Rows are points. Before rounding, the points of a table are all equally far from one centre. They may lie mostly on one side of it. Write the centre, to within rounding.

Points, 8 rows:
[[-29 -25]
 [ 15  38]
 [ 27  40]
 [-26 -38]
 [-19  15]
 [-27  -2]
 [ 24  39]
 [-20  14]]
Centre: [ 28 -18]

Points, 10 rows:
[[  4 -27   9   7]
 [ 13 -43 -24 -18]
 [ 23 -37 -29 -21]
 [ 15 -44 -20 -35]
 [ -1 -25 -29  -9]
 [  6 -36 -30 -29]
 [ 14 -44 -11 -44]
 [ 25 -36 -29 -22]
 [ 37 -31 -22 -33]
 [ 35 -42  -5 -12]]
Centre: [ 14 -15  -1 -24]

Points:
[[-19 -34  -5 -18 -44 -14   6  -7]
 [-27 -36  -3  26 -24 -20 -28 -10]
 [-30 -42   7   3 -32 -25 -16   7]
 [-51 -24 -13   1 -22  10   4   4]
 [ -8 -34 -23  32 -21   1 -15  18]
 [  4 -60   0  -8  -7   1 -35 -16]
 [-26 -35 -23  -8 -38   3 -37  19]
 [ 17 -13 -12   7 -29   5  10 -11]
 [-12 -13  -1 -15 -44  11  -4  -6]
 [-33 -37 -13  12 -35   3  -2  -1]
 [-29 -24   2 -11 -44 -14 -25  16]
 [-29  12 -45 -25 -16   0 -41  11]]
Centre: [-11 -18 -19 -11   2 -12 -16   0]

Points, 14 rows:
[[ 34  17 -56 -33 -19 -10  -3  12  23   6  13]
 [ 12  13 -27 -41 -25  19 -17 -30   5 -10  -9]
 [ 20  26 -41  -8 -21  -5  16  14   6 -19  21]
 [ 20   2 -11  -9 -39 -21 -13  -7 -29 -49  21]
 [ 46  13 -45 -20 -24 -19 -24 -12 -25 -43  21]
 [ 31 -14 -46 -41 -20 -32  19  -7  -5  -9  20]
 [ 29  30 -51 -14 -12 -27 -19   6 -11 -37  30]
 [ 47   0 -47 -46  -6   1   9  10  14 -14  21]
 [ 51  21 -41 -34 -18  13 -14  -6  -1  -7  12]
 [ 15   4 -54 -14 -27 -26 -26 -10  36 -30 -11]
 [ 24   8 -36 -22 -14 -27  20  -4 -31 -18   1]
 [ 43 -11  -7  -3  -4 -23 -13   6 -17 -15   7]
 [ 14 -19 -57 -18 -38   7   2 -21   0 -18  25]
 [ 10  26 -60 -13  -5 -24 -33   3 -18 -15  22]]
Centre: [ 13  -5 -33 -33 -22 -10 -20  10  -3 -24   5]
